Each row is a point. The ring and each string are closed loops that go straight from each point to the next, and from the last back to the first. Before rounding, they use only three directions, however many columns there are. How many times does the string pass through the ring? Passing back the other way cancels.

Ring (10 x 4)
[[ 21  -9   2 -13]
 [ 14  -9 -15  -2]
 [ -8  -7 -28   9]
 [-23 -10 -28   9]
 [-34 -12 -20   3]
 [-34  -7   1  -6]
 [-24   4  22 -13]
 [  0  14  41 -20]
 [ 12  11  40 -22]
 [ 22  -1  22 -20]]
String (22 x 4)
[[ 33 -11 -10  -8]
 [ 21 -31 -10 -20]
 [ 12 -22  -1 -20]
 [  8   3  12 -10]
 [ 10  13  20  -8]
 [  1  -6   8 -13]
 [ -1 -23   3 -21]
 [  2   4  12  -9]
 [ 15  19  28 -10]
 [  1  -8   6 -13]
 [  7 -24   2 -22]
 [ 30 -31   1 -28]
 [ 37 -25  -6 -20]
 [ 13 -34 -20 -16]
 [  6 -22 -16 -10]
 [  5 -30 -28  -7]
 [ 12 -20 -34   3]
 [  5 -26 -36   0]
 [ -5 -31 -24 -10]
 [ -1 -11  -9  -5]
 [ 10   7  -3   2]
 [ 24   6  -6   2]]
Times through: 1
String (23 x 4)
[[-45 -39 -34  -5]
 [-33 -27 -16  -9]
 [-60 -30 -13 -11]
 [-38  16  23  -4]
 [-21  30  38  -5]
 [-23  14  43 -19]
 [-16  -7  33 -28]
 [ -6  -8  17 -19]
 [  2  -6  33 -29]
 [ 25  22  60 -29]
 [ 34   6  51 -34]
 [ 16 -28  11 -31]
 [  6 -10   5 -15]
 [ 16  18  17  -4]
 [ 27  14  10  -3]
 [  9   9   5  -2]
 [  2 -21 -18  -7]
 [ -1 -30 -35  -2]
 [  3   2 -41  23]
 [ -5  13 -19  17]
 [ -6  16   0   8]
 [-26   5 -25  17]
 [-43 -19 -36  10]]
Times through: 0
